Rows are points. The last column is the point's height on a tilted bowl or saddle (a function of degree 2), plus a little noise. Count its main directions that bend up, bend down and stay straight.
(in the rows, 128 means zero)

Points:
[[124 182  98 132]
 [111 128  75 128]
 [153  85 128 109]
 [ 88 106 178 113]
 [135  88 194  75]
 [110  46  87  74]
 [ 87 169  61  99]
 [106 132 144 148]
 [116 234 131  76]
 [ 79 181 127 123]
 [194 143 167  53]
 [188 168 120  85]
 [178 127 118 100]
 [149  50 178  46]
 [151  81 140 106]
 [181 104  98  80]
 [141 130  46  80]]
Directions: 0 up, 3 down, 0 straight

Points (26 x 5):
[[145 145  98 165 109]
 [164 146 123  72  86]
 [154  94 128 162 109]
 [124  77 134  80 100]
 [162  59 145 245  60]
 [129 144  60  50  78]
 [158 161 171 163  85]
 [ 85  90 148 165 106]
 [194 181 144 105  63]
 [131  99 122 157 116]
 [168  64 168  88  75]
 [130 158  67 207  90]
 [ 70 130 215 120  64]
 [ 86 105  96 219  97]
 [ 90 152 114 159 113]
 [139 170 171 202  78]
 [124 195  71  63  66]
 [148  83 133 161 108]
 [113 112 133 171 114]
 [138  94 158 160 104]
 [110 130 173 127  99]
 [211 132 140 155  75]
 [ 96  76 113 135 114]
 [162  87  54  31  60]
 [180 148 184 123  71]
 [ 94 112 118 190 111]]
Directions: 0 up, 4 down, 0 straight

Points, 25 rows:
[[ 97 161 236 110  79]
 [106 135 118 117  96]
 [171 164 194 121 108]
 [131 143 112 159  84]
 [111 142 101 122  86]
 [ 76 143 166 233  30]
 [ 89 125 160  70 105]
 [147 111 145 116 131]
 [140 117 133 196  85]
 [198 155 154  76 134]
 [131 172 109 131  85]
 [155  88 202  93 127]
 [184 153 140 112 127]
 [134 140 220 233  73]
 [191 110 160 182 105]
 [101 105  49 119  51]
 [128 138 109  10 130]
 [136 141 127 151  99]
 [ 96  33 155  17  97]
 [115 156 136 138  90]
 [115 239 130 125  32]
 [113  53 198 120 123]
 [124 114 111 114 112]
 [115 138 113 118  98]
 [147 146 166 113 122]]
Directions: 0 up, 3 down, 1 straight

Points, 39 rows:
[[120  76 149 141  93 123 160]
 [120 101 121  65 133 114 172]
 [107  71 128 101 160 108 174]
 [ 99 135  45  73 139 108 182]
 [141 168 112 106 128  83 124]
 [ 85 137 109 146 100 197 134]
 [109 133 118 167 112 228 118]
 [119  96 138  92 139  85 160]
 [111  99  82 145  55 158 153]
 [144 186 164  45 115 185 227]
 [185 119  85 178 165 134  74]
 [ 95 209 144 149 151 133 156]
 [109 174  88 101 112 166 150]
 [110 138 158  54 115 154 200]
 [185  75 136 120  62 173 170]
 [145 112 162 115 130 191 155]
 [ 79 180 119 146  59  82 122]
 [146  63 146 165 185  93 185]
 [ 93 131 129 123 110 148 142]
 [ 61 129 131 156 107 170 141]
 [141 163 102 182 168  31 119]
 [143 125 126  82 172 160 175]
 [153 120 160 179 199 161 162]
 [191  90 137 105  12 135 240]
 [114 100 173 129 132 124 163]
 [140 157 147 122 156  87 140]
 [249  51  93 146  91 112 114]
 [165 118 122  78 129  71 143]
 [135 117 115 122 148 156 138]
 [ 42 187 190 115 115 140 168]
 [195 120  49 110 119 150  80]
 [133  92  74 165 133 102 138]
 [147 129  81  57 158 166 174]
 [ 87  13 166 128  92 120 203]
 [159 229 117 162 154 132  79]
 [143 165 156 203  73 158  83]
 [125 141 146 145 168 101 152]
 [145 119 110 141 100 135 117]
 [125 146 148 152  96 144 118]]
Directions: 3 up, 1 down, 2 straight

Points (71 x 9):
[[131 134 164 152  69 168 118 115 145]
 [144 164 143 136 131 181 162 113 157]
 [ 73 107 119 119 154  98 127 117 149]
 [105 199 139  96 147 170 147 138 169]
 [158 147 140  49  86 173  77  90 164]
 [126 200 119 109  83 175  46 166 186]
 [ 73 130 153 160 160 156 197 160 182]
 [ 83 102 160 132 104  86  46 169 166]
 [157 186  83 184 108 132 116 108 165]
 [101  90 166 131 123  80  88 157 150]
 [153  81 124 149 157  70 115 121 154]
 [ 85  75 190 143 129  92  96  87 159]
 [ 70 119 168 109 113 121 112 148 136]
 [113 148  74 125 155 107 137 161 172]
 [108 145 145  95 108  97 227 150 166]
 [ 72  89 105  88  75 148 150 106 162]
 [156  79 173  74 120 126 108 105 132]
 [116 114 126 187  75  72 210 159 219]
 [209 118 153 132 142 172 128 102 139]
 [137 182  83 110 157  59 103  85 173]
 [159 159  72  95 183 130 136  85 161]
 [139 119 140 187  94  71 145 101 172]
 [137 114 142 144 153 154 111 167 141]
 [103 150 169 164  87 168  72 126 155]
 [130 185 145  70 138 116 111 190 170]
 [216 108 167  78 108 176 163  67 169]
 [170  82  84 115  51 150 109  91 178]
 [184 131 101 176  43 136 116 212 206]
 [ 63 113 193 170 152 175  96 158 185]
 [ 49 120 112 249 137 110  71 148 246]
 [ 85 176 113  95  86 150 191 138 175]
 [ 92 131 113 132 170 139  88 167 155]
 [134 136 109 150 111 182  82  53 162]
 [141 186 129 111 133 144  95 164 154]
 [136  76 162 155 164 128 143 122 148]
 [ 85 128 153  97 178 125 151  82 145]
 [103 116 126 141 151 187  84 134 155]
 [ 94 179 138 151 190  75 168 143 196]
 [136 161  66 138 161  70 134  89 181]
 [113 134 157 192 139 130  53 131 159]
 [ 54 141  99 142 161 108  52 108 172]
 [191 113 100 100 104 168 199 115 178]
 [231 195 116  83 204 106 137  74 183]
 [137 165 181 169 120 101 108  94 145]
 [ 58 167 158  72 159 159 135 181 166]
 [160 239 161 177 186  85  60 124 190]
 [146 149  46 126 124 190 109 105 183]
 [117 141 173 156  59 173 127 107 153]
 [ 88 100 100 152  76 110  99 168 175]
 [114 155 105  71  55 147 161 189 182]
 [155 176 110 125  24 121 121 124 154]
 [159 142 131 152 147 110 141 154 147]
 [198 163 100 146 139 144 156 220 195]
 [ 81  84 107 162 100 185 128 124 189]
 [141 145 107  75 164  89 152 124 154]
 [134 185 155 134 150 104 200 156 179]
 [154 102 103  90 121 165 190 147 159]
 [140  98 134 165 157 118 174 132 162]
 [ 38  56 144 164 176 176 114 117 199]
 [136 115 133 103  81  68 139 135 148]
 [101 154 200 110 156 165 159 153 147]
 [154 128 204 170  58  91 107 137 150]
 [154 164 133 151 106 131 120 123 138]
 [127 164  91 103 182  92 160 131 171]
 [163  93 109 173 123 119 141 123 162]
 [139 118 138 149  76 175 181 106 171]
 [124  93 139  90 149 142  69  98 133]
 [161 161 117 138  89 126 121 120 140]
 [ 65 140 157  93 107 101 141 120 136]
 [136 124 122 133 158 126 112 135 132]
 [116  90 170  81 179  59 163 120 151]]
Directions: 6 up, 0 down, 2 straight

Points:
[[190 140 147 180 150 109  97 205 125]
 [117 204 151 168  16 209   7 100   7]
 [101  62 147 118 136 112  74 109 142]
 [160 105 132  85 132  85  80 109 113]
 [180 127 142 170 133 203 168 194 124]
 [ 43  98 145  50 151 173 128 133  80]
 [150  60 151  86 180  88 125 160  74]
 [109 140 158  88  82 136  63 174 104]
 [130 131 160 179 187 175  30 104 155]
 [ 73 179  50 121 101 137 152 147 103]
 [147  83 111 194 136 174 205 127 126]
 [103 150  96 109 204  72  82 126 100]
 [110 144 153 144 150 113 108 151 144]
 [114 120 121  86 159 101 131 124 119]
 [130 174 147 100 119 123  57 104 115]
 [130 139 163 165 180 193  98  73 106]
 [146 130  76  70  85 141 201 130 154]
 [158 130 113  90 195 155 157 104 101]
 [141 116 136 176 108 111  47 133 131]
 [ 96 103  76 173 195  24 156 138 103]
 [126  71 146  55  35 125 181 129 156]
 [169 130 168 189 106 124 177 189 115]
 [117 119 183  72 157 125  22 124  83]
 [136 147  88  62 177 115 118 159  95]
 [116  78 208  30 160  65  99 138   9]
 [155 104 130 205 187 144 138  77  96]
 [111 159 113  85 117 117 124 146 125]
 [ 95  85 168 118 131  69  95  85 121]
 [188 150  76 125 186 172 166 145  97]
 [130 177 134 169 139 148 131  94 115]
 [155 164 155 131 168  85 143 113  96]
 [163 131 146 189 150 180 179 103 100]
 [ 73 144  76 186 103 150 119 149 148]
 [148  99  98 157  83 132 136 106 138]
 [133 116  65 140 144  34 170 115 105]
 [171 145 204  89 120 125 157 123  75]
 [125 131 148  95 164 131 120  73 111]
 [185  56 126 158 159 158 217 123  91]
 [146 107  66 173 126 122 120  56 118]
 [ 87 135 150 155 140  97  35 186 179]
 [142 147 109  89  41  90 145 104 131]
 [173 110 127 169 145 180  96 156 133]
 [ 94 134 130 118 100 142 225 195 164]
 [135 130  83 160 141 187 144 144 129]
 [190 121  25  78 143 156 145 107 116]
 [103 104  62 158  57  34 111 183 119]
 [206  93 221 115 160 167 148 103  26]
 [120 169  69 169  21  89 102 140  69]
 [ 73 141 103 102 165 135 115 177 137]
 [ 58 140 107 110  83 179 223 137 141]
 [158 211 170  88  73 153 129 182 115]
 [145 146  89 189 143 129 161 146 124]
 [208 156  78 122 103 180 110 139 136]
 [149 109 122  81 175 182 115 192  99]
 [113 163 157 102 226  92 105 144  93]
 [152  84 161  71 135 135 140 124 104]
 [112  81 163  63  49 132 111 172  92]
 [220 120 174 195 200  99 183 143  15]
 [110  93 144 136  75 126 147 207 161]
 [ 93 130 110 167 176 179  97 187 190]
 [108  74 145 177 145 168  95 107 149]
 [246 149 127 128 139 109 102 140 102]
 [ 75  93  66  54 146 195  82 101  73]
 [205 125  94 147 181 158 147 111  98]
 [160 192 139 126 144  67 158  79  83]
 [ 93 157 124 209 146 201 236 184 163]]
Directions: 2 up, 5 down, 1 straight

Points:
[[154 117  51 123 124 170 144 151 130]
 [ 74 143 133 109 167 185 184 125  92]
 [162  97 148  73 151 139 133 160 114]
 [ 96 113 103 141  62 162 115 174  97]
 [ 90  98  76 133  96 111 138  48 161]
 [172 180  86 114 174 105  93 149 105]
 [108 177 120 190 174 205 165 141  38]
 [168 153  79 175 118 142 150 133 104]
 [ 80 108 128 234 150 118 164 163  17]
 [137 113 131 100 150 159 159 114 124]
 [116  54 116 112 100 100 102 142 127]
 [191  65 174 158 175 105 174 126  76]
 [178 140 129 149 118 102 108  93 111]
 [ 87 172 116 140 116 120 149 131 105]
 [119 126 136 151 131 150 140  70 118]
 [159 122 119 151 112 133 176 108 118]
 [113 171 167 105 132 104  92 156  81]
 [115 165 146 171 134 169 180  70  87]
 [ 84 100 113 105 188 123  91 126 108]
 [120 123  68 132 143 102 149 103 139]
 [170  59 181 153 127 197  63  95  31]
 [123  80 119 123 131 155 167 109 128]
 [ 89 117 119 126 124 161 183  89 128]
 [143 118  99 169 116  14 189 106  81]
 [109  55 126 170 189  52 112 206  27]
 [151 197 107 146 126 144 107 141  96]
 [126 158 160 134 119  99  76  76 106]
 [ 79 133  38 100 137 168 126 155 116]
 [134 158 125  58 156 116 145 104 125]
 [135 137 107 157  67 114 155 124 118]
 [129 190 140 175 131  89  38 118  69]
 [159  92 111 176 168 159 118 130  95]
 [154  72 138 143 182  36 168 128  82]
 [145 112 158 125 199 173 126 140  81]
 [118 125 125 144 148 155 121 151 102]
 [104 184  93  99 189  75 132  12 116]
 [195  90 136 121 123 100  90  96 111]
 [146 103 105 210 127 127 186  64  89]
 [ 73  85 145 167 122 138 114 133  86]
 [128 111 195 114 191 211  82 117  27]
 [151 128  73  73 127 143 123  94 142]
 [ 80 226 126  91  39  99 114 114  84]
 [135 178 141 220 136  83 137  91  52]
 [174 137 156 108 110 179  85 123  84]
 [115 140  74 186 139 146  93 158  94]
 [140  96 122 175 154  75 105 144  92]
 [172 108 192  51 104 121 100 152  75]
 [111 109 101 145  76  50  95 137 122]
 [ 59 121 151 126 144 151  98 123  85]
 [145 137 115 131  99 204  49 153  86]
 [ 98  68 177 131 105 102 108  99 105]
 [111 131 133 112  91  80  77  95 133]
 [147 146 166 155  62 160 127 119  79]
 [194  43 125 134 233 156 120 131  68]
 [168 109  76 148 125  95  94 162 125]
 [124  83 147 110  93  93 147 123 126]
 [184 157 160 168  74 127 152 116  78]
 [171 124 189 110 140  95 151  77  99]
 [105 108 122 129 175 126 219 188  81]
 [103  57 113 153 132  82  98 179  90]
 [127 185 126 104  62 176 111 158  83]
 [183 107 138  58 180  91 143 146 113]
 [140 160  90 148 114 139  32 119 122]
 [204  66 114 133 224  89 137  99  77]
 [102  95  84 121 169 140 165 113 127]
 [ 85 188 155  93 138 113 206   7 126]
 [120 126 145  58  83  78  86  98 122]
 [104 120 104  81 143 143 110 173 114]
 [ 53  77 131 191 186 144 129 138  41]
 [152 119 160 127 128 158 151 165  98]
 [108  50 214 115 118  53 107  80  84]
 [136  48 129 142 194 114 115  66 102]]
Directions: 0 up, 6 down, 2 straight

Points (64 x 9):
[[146 204 132 147  80 168 206  54 192]
 [124 143 137 104 141 119 134 134 103]
 [ 94  86 120 103 149 182  98 118 165]
 [138  84  81 112 112 176 174 122 182]
 [118 151 124 120  59 149  97 115 104]
 [104 112  48  97 136 103 144 111  84]
 [165 161 124 159  68 131 117 106 132]
 [119 146 172 140 169 142 185 149  99]
 [175 194 160 127 141  55  72 158 134]
 [144  98 167 100 115  90 134 139 107]
 [ 87  99 163 123 116  51 161 141 148]
 [153  59 163 133 187 117 108 140 149]
 [ 90  77 182 124 168 144 112 142 155]
 [137 108  97  97 211 124 138  78  73]
 [140 125 155 148 163 126 148 181 126]
 [133 114 100 102  53 136  66 145  57]
 [128 161 249  70 186 126 117 146  88]
 [118 132  63  96 137 169 145 158 135]
 [136 135 152 167  90  94 138 104 145]
 [130 159 108 129 122 139 156 163 127]
 [156 220 142  71 173 162  42  52 183]
 [191  84 207  80 110  85 146 164 114]
 [101 132 133 156  98 163 124 163 148]
 [147 194 117  77 118 177 101 187 145]
 [138 148 125 169  80 104  94 134 117]
 [ 99 112 165 101  20 113  85 220   7]
 [ 87  95 101  79 147 128 164  90 143]
 [ 97  76 168 143 160 150 211 144 149]
 [145 115 133 120 153 127 159 174 119]
 [122 158 163 113  90 118 197  97 123]
 [107 131 125 139 156 139  94 233 134]
 [ 63 111 170 107 182 144 101 153 150]
 [ 99 136 113 113 146  88 157 157 106]
 [122 169 161 121 204  79 136 111 103]
 [ 60  88 109 120 155 168 145 172 145]
 [168 151 155 128 167 122 177  85  95]
 [116 109 148 120 140 159 131 148 126]
 [104 107  87 133  88 135 170 129 156]
 [116 164 120 172 139 122 226 171 175]
 [ 67 167 170 199  78  77 149 146 206]
 [164 149  92  92 100 127 158 187 129]
 [151 154 181 144 143 126 133 170 120]
 [ 52 105 113 139 160 137  93 120 150]
 [133 148 201  88 155  14  87 119 160]
 [159 127  84  53 166 145 157  62 120]
 [166  77 148  59 156 115 118 123 121]
 [ 86 179  97  52  60  88 129 159  77]
 [122  90 205 145 131 140 155 172 135]
 [ 53 138 119  83  78 177  87 233 115]
 [103  72  89  90 154 139 153 152 131]
 [154 128  37 150 209 149 170  95  48]
 [ 91 137 112 140 145 118  59  90 131]
 [135 142  94 171 179 199 142  80 143]
 [152 122  98 188 177 150 133 143 127]
 [ 76 121 177 120 123 199 166 121 125]
 [ 92  82 185 137 142 153 138 148 146]
 [116 174 166 111 105 123 130 116 104]
 [138 142  98 106 166  92 125 111  78]
 [142 117 111 109  75  38 107  28  69]
 [169 152  79 125 114  71 153 106  94]
 [121 158 143  97  91 139 129 101 103]
 [ 99 143  96 162 124 160  99  78 163]
 [116 164  96 161  70 175 146  70 203]
 [116 176 112 137  45  34 135 116  91]]
Directions: 5 up, 2 down, 1 straight

Points, 73 rows:
[[136 107 124  98 206 162  77 138 138]
 [185 131 162  89 139  86 158 119  71]
 [131 142 112 106 171 118 111 112 136]
 [125 112 140 134 115 115  53 177  91]
 [184 133 109 133 127 119 165  72 141]
 [101  74  88 143 128 115 140 122 161]
 [138 208 114  88 143 130 125  96 121]
 [ 55 195 131  81 143 107 176 147 119]
 [120 132 115 194 129 116  34 104  89]
 [ 97 101  86 173 166 132 127  93 181]
 [125 194 126 143 101 128 127 141 123]
 [111 102  99 145 135 179  93 117 170]
 [117 145 157 109  66 144 140 104 106]
 [128 188 114 170 151 137 115 122 134]
 [ 88  79 183 157 157  85 119 209  68]
 [183 140 102 103 135 100 186  91 125]
 [163 144   9 120 117 135  87 134 134]
 [104 181 102 148 136 186 118 120 142]
 [ 75  71 146  88 132 112  76  44 148]
 [114 111 163 181 154  91  82 192  65]
 [158 109  76 103 106 111  89 117 118]
 [156  98 112  83 121 208  79 150 156]
 [142  81 166  86 230 127 136 125 139]
 [149  91 137 101 106  73 104 140  82]
 [126  99 205 174 154 147 103 193  88]
 [102  65  74  87 117 122  91 150 137]
 [ 86 133 107 172  80 145  73 167 121]
 [100 161 132 118 249  93  97 132 103]
 [122  84 114 106 129 116 226 117 140]
 [ 78 197 124 181 141 121  85 100 121]
 [138 126 130 115 103 114 110 148 114]
 [127 173 164  94 113 160  97  63  94]
 [ 76 166  82 246 179 128 117  32 182]
 [131 203  87 178 123 120  55 144 112]
 [155 120 110 101  76 205 153  58 145]
 [130 110 179 114 157  89 194 153  87]
 [126 109  95 116 208 178 162  61 223]
 [ 89 163 130 206  90 119 141  95 122]
 [117 175  89  92  91 105 126 111 129]
 [119 115 179 129 199 148 133 166 112]
 [122 102 168 222 134 109  66 152  63]
 [109 162 172 105 130 217  88 141 103]
 [133  81 102  94 175 156  71 126 157]
 [102  52 149 128  54  66 144 131  83]
 [182 138 130 148 145 153  96 109 122]
 [174 161 149 163 113 142 116  99 102]
 [107 133  99 125  83  92 131 135 129]
 [103 132 144 144  77  77  77 151  77]
 [158 117 113 160 173 137 115 146 137]
 [166 130 203 182 156  28 170 158   8]
 [137 153 154  54 139 133 114 146  81]
 [162 137 168  98 161 115  91  69 100]
 [180 159  69 102  94 142 144 169 130]
 [ 97 100  95  96 114 100  46 125  99]
 [176 102 113 152  97 104 146 103 123]
 [138 165  95 135  96 188 170 204 145]
 [ 74 199 154 122 207 133 173 139 112]
 [ 88 142 143 124 123 157 126 114 138]
 [130 118 146 142  79 138 105  99 120]
 [102 130  57 100 182 107 141 122 160]
 [180 178 122 164 153 123 100 101 110]
 [130 145 154 144 165  93  83 124  91]
 [146 161 208  85 152  49 163 148  12]
 [142 140 179  91 198  73  87 211   7]
 [ 98  32  92 173 128 166 132 113 210]
 [172 179 137 105  60 203 156  47  81]
 [105 146 139 187 171 135 106 105 135]
 [138 170 123 138 134 174 107  75 135]
 [118  64 137 125 121 198 159 198 188]
 [146 159 177 124 150 150 129 140  97]
 [167 168  92 158 136  58 119 132 123]
 [168  82 119 101 155 104 173 163 116]
 [ 99 146  76  85  94  43  66 109  87]]
Directions: 2 up, 6 down, 0 straight
